Every row gives one point. Examples show where two turns around zero, p and q, send a point. Where does a point land after both, in the order given? Backwards means that the second turn is done in reverse. Each puzzle has new turns, and all numbers are rounded.

Turn p:
[ 2.4  1.1 -2.2] => [ 2.6  2.1 -0.7]
[-5.9  1.0  3.0] => [-6.5 -0.7  1.4]
[ 1.3 -0.3  2.8] => [ 0.7 -1.6  2.6]
[ 2.2 -1.9 -3.6] => [ 3.2  0.2 -3.3]
Turn q:
[ 4.6  0.4 -0.7] => [4.5 1.2 0.6]
[-4.1  1.4 -1.1] => [-3.8  0.7 -2.2]
[4.0 1.0 2.3] => [3.0 1.5 3.3]
[ 0.5 -2.9  2.2] => [ 0.4 -2.9  2.2]
[-5.0  0.1 -2.7] => [-4.0 -0.6 -4.0]
Where do these land?
q, then p: [-1.0  4.6 -2.7] => [-1.1  5.3 -0.5]
p, then q: [-1.9 -1.4  0.2] => [-1.0 -1.6 -1.4]
q, then p: [ 1.3 -1.4  5.8] => [-1.2 -4.2  4.2]
q, then p backwards: [ 1.6 -1.8 -3.2] => [ 1.9 -2.8 -2.2]

Turn p:
[-3.3 -3.6  1.6  4.3] => [-2.5 -4.9  1.1  3.7]
[ 3.3  1.5  1.6 -0.1] => [2.6 2.2 2.1 0.2]
[ 1.0  0.9 -2.1  1.8] => [ 0.3  1.6 -1.6  2.1]
[-0.7 -3.5 -1.8 -0.1] => [ 0.6 -3.1 -2.5  0.2]
[-0.3  4.8  0.8 -6.0] => [-0.9  4.3  1.0 -6.3]
Turn q:
[ 3.2  1.0 -0.7 -1.5] => [ 2.6  1.5 -1.3 -1.9]
[ 0.5  2.7 -0.4 -0.6] => [ 0.3  2.8 -0.5  0.0]
[ 0.2 -0.8 -4.8  3.5] => [ 0.3 -1.7 -4.7  3.3]
[ 1.6  3.4 -0.9  2.7] => [ 2.2  2.6 -1.1  3.1]
[-5.3 -3.4  3.6 -5.0] => [-5.8 -2.1  4.3 -4.5]
[-0.2 -2.9  3.2  0.9] => [ 0.4 -3.0  3.2 -0.1]
Where do these land?
p, then q: [-0.4 -2.6 -1.5  0.8] => [ 0.3 -2.4 -1.9  0.4]
p, then q: [-3.0  6.8  0.7  1.2] => [-4.6  4.6  2.8  2.6]
p, then q backwards: [-0.2  0.8  4.2  3.5] => [-2.4  0.5  4.2  2.6]
p, then q backwards: [ 3.0 -1.4 -3.3 -2.6] => [ 4.5  0.1 -2.8 -0.8]
q, then p: [ 0.6 -3.6 -0.1 -2.8] => [ 1.4 -2.4 -1.2 -3.4]

Turn p:
[-3.0 -2.1 -3.4 -1.7  1.5 -1.4  1.9  1.3] => [-1.6 -2.5 -2.0 -0.5  2.8 -2.0  3.2  1.5]
[ 1.6  0.2 -0.5  3.4  0.8 -2.2 -3.1  1.6] => [ 1.9  1.3 -1.3  1.1  0.9 -2.4 -4.2  0.7]
[ 2.5  5.4 -0.7 -2.1 -4.6  0.2  1.5 -0.4] => [ 2.5  4.4 -0.3 -3.1 -3.6  2.6  2.4  1.7]
[ 0.0 -2.9 -1.1  2.6 -0.2  2.5 -1.5 -2.4] => [ 0.1 -1.9 -2.4  2.9 -0.3  1.4 -1.3 -3.0]
[ 1.1 12.0  1.8  2.5 -3.5 -0.4  2.4  0.3] => [ 2.1 11.1  2.2  0.1 -2.0  3.8  1.0  4.6]
[ 2.5 -2.9  0.5 -0.3  2.8 -1.9  2.8 -1.7] => [ 3.0 -2.6  2.4 -0.2  2.9 -0.8  1.2 -2.1]
[ 1.1 -3.1  0.2 -3.1  1.9 -1.8 -1.2 -2.5] => [ 0.1 -2.4  0.6 -2.9  1.2 -1.8  0.1 -3.9]
[-0.9 -1.2  1.5 -1.3 -2.8 -0.4  2.4  2.4] => [-0.1 -1.5  1.5  0.3 -2.8 -1.3  2.5  2.3]
[ 2.4 -2.2 -0.6 -2.6  1.7  4.9 -0.4  1.6] => [-0.4 -4.9 -0.1 -2.1 -0.3  3.9 -1.7  0.6]
[-7.1 -3.1  2.4  2.5  2.5  0.5 -4.8 -0.3] => [-7.4 -1.0 -0.4  4.3  1.1 -3.2 -3.2 -2.3]
Turn q:
[ 0.7 -1.8 -6.5 -3.1 -2.9 -4.5 -2.2  4.1] => [ 0.2  2.4 -4.7 -5.8 -4.9 -0.8 -4.1  1.8]
[ 2.2  1.3 -5.6  2.5 -3.5  0.7  0.1 -6.1] => [ 2.9  1.9 -5.5  3.1 -2.1 -0.8  1.0 -6.0]
[ 2.3 -2.7  1.5  0.3  9.3 -1.3 -2.0 -4.3] => [-1.6 -7.9 -1.0 -1.8  6.6 -0.8 -0.8 -3.4]
[-1.3 -1.0  3.1  0.1  0.0 -1.6 -3.1  1.4] => [-2.6 -1.3  3.0 -0.3 -0.9  0.2 -2.8  0.4]
[ 1.4  1.5  1.9  0.2 -3.1 -2.0  2.0 -0.4] => [ 2.5  2.0  2.2  1.1 -0.9 -2.9 -0.6 -0.2]
[-0.4  4.1  0.8  1.2 -1.0  2.8  1.2  1.3] => [0.2 3.7 0.9 2.9 1.7 1.3 1.1 1.3]
[ 1.1 -1.7  2.9 -2.5  0.8  2.3  0.0  1.7] => [ 1.6 -1.9  2.8 -1.2  0.8  2.7 -0.1  2.0]
[-0.3 -2.0 -0.6  2.2 -1.1  2.0  2.5  3.7] => [ 0.6 -0.5 -1.1  1.9 -1.8  0.5  1.4  4.8]
[-5.9  2.3  2.5 -0.9  1.5  1.7  1.5 -1.4] => [-3.9  1.5  3.5  0.0  1.4  0.7  4.8 -0.8]
Where do these land?
q, then p: [-3.9  1.3  2.7  3.9 -0.2 -8.9 -1.0 -7.0] => [-1.5  5.3  1.3  2.3  1.3 -8.2  3.6 -7.1]
p, then q backwards: [ 0.6  4.5 -2.5  1.8  0.9  3.4 -1.6  1.1] => [ 1.2  2.2 -2.7 -0.3  0.2  2.8 -2.8  4.2]
p, then q: [-1.6 -3.8 -4.6  2.7 -6.4 -2.1  4.7  1.2] => [ 4.2  0.3 -5.6  2.0 -2.8 -6.0  0.8  4.1]
p, then q: [-4.1 -0.4 -0.7 -0.8 -1.4  3.2  1.8 -0.3] => [-1.3  0.5 -0.7  1.6 -2.1  0.0  4.5  2.1]
p, then q: [ 1.0  3.7  2.6 -0.3 -1.8  0.3 -1.6 -1.8] => [ 0.7  3.8  2.5  1.3  0.5  1.6 -0.4 -2.3]
p, then q: [-0.5 -0.2 -0.3 -2.8  0.6  1.2 -2.1  2.8] => [-1.6  0.1  0.7 -3.1 -2.3  1.9 -0.2  1.0]
p, then q: [ 1.7 -2.7 -2.2  1.8 -3.9  1.9 -1.0  3.5] => [ 1.7 -0.2 -3.6  0.8 -4.7  0.8 -2.8  1.9]
p, then q backwards: [-1.3 -2.7  2.1 -0.2  4.3 -0.9  2.3 -1.4] => [-0.4  0.7  4.5  0.6  3.3  0.0  0.3 -2.8]
p, then q: [ 2.6 -1.5 -2.8 -1.1  1.9  1.6 -0.7 -2.1] => [ 1.6 -2.6 -2.2 -1.6  0.7  2.5  1.1 -2.0]
p, then q: [-0.2  2.7  1.6 -3.7  1.3 -0.5  0.7  1.4] => [-0.3  1.3  3.8 -2.6  1.0  1.1  0.8  1.5]
q, then p: [ 5.7 -0.9  4.0 -1.2  4.7  0.7 -1.6  2.7] => [-1.0 -5.3  1.7 -1.7  2.1 -0.4 -6.6 -0.6]

Turn p:
[ 1.7 -1.3 -2.5 -2.6 -2.2 -0.5 -1.5  0.0 -1.2  0.1 -2.8] => [ 2.0  1.1 -2.1 -2.5 -3.5  0.2 -2.2  0.4  0.3 -0.4 -0.7]
[ 0.2 -1.3 -3.8  8.9  2.2  2.6 -4.4 -1.0  1.8  2.6  1.0] => [-0.1 -2.3 -5.7  9.3  1.1  1.7 -1.3  0.7  1.6  1.2  2.0]
[ 8.6  2.4  0.3 -2.5  1.1 -0.6  1.1 -1.2  0.3 -5.4  0.9] => [ 8.8  1.4  1.1 -1.8  1.6 -1.0  3.2 -0.7 -1.6 -4.5 -0.4]
[-0.5 -0.3  6.9 -3.2  1.2  2.5  1.3 -0.2  1.0  1.4 -4.4] => [ 0.7 -1.0  5.4 -2.5  1.2  2.1 -1.7 -2.9  1.6  3.4 -4.7]
[-0.5  0.1 -0.4 10.4 -1.5  1.2  1.3  1.0 -1.9  3.8  1.2] => [-2.9 -2.6 -2.3  8.7 -1.0  0.4  2.5  3.6 -2.6  3.0 -1.6]
[-1.2 -1.8 -3.8 -2.7  3.3 -1.1  1.1  0.6 -0.8 -1.7 -0.7] => [-0.7  0.1 -3.3 -4.4  2.0  2.0 -0.6  0.4 -0.4 -1.6  1.6]
[-1.6  1.5 -2.0 -0.9  0.1 -2.7  0.0 -3.0 -0.9  1.8  0.7] => [-1.9  2.9 -2.4 -0.6  0.0 -2.1  0.1 -2.0 -1.5  0.9  1.0]
[-2.3  0.1 -1.1  0.3 -1.2 -2.1  0.4  3.0  2.6  3.6  0.3] => [-2.4 -0.5 -0.8 -0.7 -0.8 -1.9  0.8  2.2  2.5  3.9  1.7]
[-2.2  0.7  0.1  3.2 -2.3 -1.7  0.9 -1.5  1.2 -4.5  1.3] => [-2.9  0.1 -0.1  2.0 -0.3 -1.8  3.3 -0.2  1.4 -4.5 -1.1]
[-2.0  3.4 -3.9 -4.1  0.1  0.7 -1.1  1.4 -1.2 -1.2  0.0] => [-0.6  5.0 -0.2 -2.9 -0.9  2.2 -0.5  1.0  0.5 -1.0  3.5]
[-1.0 -2.0 12.5 -2.7  0.5 -1.3 -0.6  1.4 -1.5 -2.8  1.4] => [-1.0 -2.8 10.3 -1.8  3.9 -3.7 -3.5 -0.3 -0.6 -1.9 -4.8]
[ 0.6 -1.6 -2.4 -4.1 -1.3  2.9  1.5 -0.5  0.6  2.4  1.3] => [ 0.9 -1.4  0.1 -2.8 -3.2  1.7 -0.2 -2.1 -1.1  1.7  3.7]
Turn q:
[ 0.6 -4.3  0.2  3.2  3.4  1.8 -4.4 -2.6  1.9  2.8 -2.4] => [ 0.6 -5.4  3.3  0.3 -2.1  0.0 -2.6 -3.7  3.2  3.3  0.5]
[-2.8  2.5 -0.3  0.7 -4.4 -0.4  3.9 -4.0  0.5 -1.6  1.1] => [-2.8  4.0 -2.0  0.1 -2.2 -1.3  2.3 -2.7 -0.8 -4.6  0.5]
[-1.9 -4.0  1.4  0.4  2.3 -1.9 -3.3 -1.0 -4.5  0.5 -2.0] => [-0.3 -4.8  3.1 -1.9  0.7 -1.3 -1.8 -1.7 -4.4  1.7 -0.2]
[ 0.7  3.0 -4.2 -4.0 -0.1 -2.9  1.2 -4.8 -2.0  3.5  3.8] => [ 3.3  2.4 -5.9 -2.0  1.4 -3.2  2.7 -3.7 -1.7  1.2  3.5]
[ 4.4 -1.4 -2.0  2.6 -2.8  1.7  3.7 -0.5 -3.7  0.4  4.0] => [ 2.2 -1.5 -4.1  6.0 -1.0  2.2  2.5 -0.5 -2.7 -2.3  1.4]
[-2.1  2.1 -1.7 -0.6 -0.3 -2.9 -2.5  4.4  2.3 -1.6  0.6] => [-2.0  0.8 -1.1 -1.9  2.3 -2.6 -2.4  4.8  1.9 -0.4  0.4]
[ 0.2  4.4  0.0 -0.5  2.9  4.4 -0.4  4.6 -3.3 -0.9 -1.0] => [-0.6  2.9 -0.8  1.5  4.1  4.7 -3.6  1.6 -1.5  2.9 -2.2]
[ 5.5 -1.0  1.8 -0.9 -5.0  4.3 -1.4  4.0  0.9 -3.6 -2.5] => [ 3.4  0.2  0.6  0.9 -4.2  5.5 -2.7  5.4  0.6 -3.1 -2.9]
[-2.2  1.5  4.2 -0.5  1.2 -2.1 -3.1  2.4  2.9  2.3 -2.0] => [-1.4  1.9  4.6 -1.9 -0.7 -2.7 -1.7  2.7  1.4  3.7  0.2]
[ 0.6 -3.3  0.3  3.9  0.6 -4.0  3.8 -2.6  2.1 -2.1 -2.3] => [-0.1 -2.6  3.2  2.2  0.0 -3.7  3.0 -2.3  1.7 -4.4 -2.3]
[ 0.5  0.6  3.8  0.4  1.1  4.4  1.4 -1.4  4.5 -3.9  1.9] => [-1.3  2.4  3.6  0.2 -0.3  5.4  1.6 -0.5  4.1 -2.7  1.8]
[-3.5 -0.1 -3.4 -4.6  1.1 -2.5  1.2  1.5 -1.6  4.2  0.6] => [-1.0 -0.2 -4.3 -3.5  1.9 -3.0  2.7  0.5 -1.9  4.5 -1.0]
Where do these land?
p, then q backwards: [-0.1 -0.4 -2.8  3.3  2.8  0.7 -3.2 -1.1  1.2  3.6  1.2] => [ 1.3  2.1 -3.4  3.0  1.2  1.5 -1.0  1.0 -1.5  2.7  3.5]
p, then q: [-3.9  3.4  3.2 -0.4 -0.7 -2.3 -1.3  4.6 -0.7  3.2 -3.9] => [-2.5  4.1  2.0 -1.2 -1.1 -2.8 -1.8  3.0  1.5  6.1 -1.7]
q, then p: [-4.7 -1.3 -3.9 -1.4  2.8  3.3  1.9 -3.0  4.5  4.4 -2.3] => [-2.9  0.0 -3.1 -2.9 -2.6 -0.1  1.6 -7.2  3.2  4.4  0.7]
q, then p: [ 0.7 -3.4 -3.9 -3.3  1.3  3.8  3.7 -2.6 -4.1 -3.9 -1.1] => [ 1.9 -1.2 -2.8 -2.5 -1.1  7.3 -0.6 -4.1 -2.4 -3.0 -1.5]
q, then p backwards: [-3.7 -0.7  0.8 -1.1 -1.3  0.6  2.4  5.8 -0.9  1.1 -0.2] => [-2.9  0.7 -0.1  3.2 -0.5 -2.0  3.2  3.1 -3.3  1.5 -1.6]
q, then p: [ 2.3 -0.2 -0.6 -1.0 -3.6 -4.9  4.1 -0.9 -4.0 -1.9  0.7] => [ 1.4  1.5 -2.2 -2.0  0.8  0.3  2.8  3.6 -4.4 -4.4 -3.0]
q, then p: [ 4.5  2.5  4.0 -3.3 -1.6 -2.2 -3.0  1.1  1.7  1.4  0.5] => [ 5.2  1.3  4.0  0.3 -0.6 -3.1  1.1  3.6 -0.7  1.9  1.5]
q, then p: [-3.8 -0.7  3.6  0.5 -1.5 -0.8 -4.0  2.6  2.1 -0.9  2.3] => [-3.7 -0.6  4.9 -1.0  0.1 -2.0 -2.0  2.7  1.4  0.0  2.8]
p, then q: [ 3.6 -2.0 -2.7  1.0  0.0  3.2 -0.2 -2.7  5.2 -1.0 -1.6] => [ 3.0 -2.5 -2.0  1.8 -2.8  1.7  1.9 -2.5  4.4 -3.3  0.3]
q, then p: [-1.6 -0.7  3.9  4.2 -0.5  2.0  5.5 -3.5  1.8  1.1  0.5] => [-4.6 -0.4  2.1  3.2 -1.0 -0.2  5.1 -3.3 -0.4 -0.6 -3.6]
q, then p: [ 3.9  3.2 -2.2 -2.2 -2.5  3.3 -3.3 -3.3 -0.6 -0.7 -3.1] => [ 6.1  3.6 -0.8  1.8 -3.9  0.3 -1.8 -2.0  1.3 -1.9  1.4]
p, then q: [-0.4 -1.7  0.3  1.5  2.2 -1.5 -4.2  2.0 -4.1  0.8 -0.3] => [-0.6 -2.4  0.2 -0.3  2.3 -0.6 -5.5  2.2 -0.4  2.1  0.4]
q, then p: [ 4.8  3.6  2.9  0.9 -3.0 -1.3  1.3 -0.7 -0.8 -2.6  4.5] => [ 2.6  1.4  2.4  3.9  1.6 -0.1  4.2  3.6 -2.4 -3.9  1.3]
p, then q: [-1.6 -1.8 -2.7  1.3  5.8 -3.9  0.5  1.7 -1.2 -4.5  3.0] => [-1.8 -3.0 -1.0 -2.1  8.6  1.8  0.5  1.0  0.7 -0.6 -0.3]
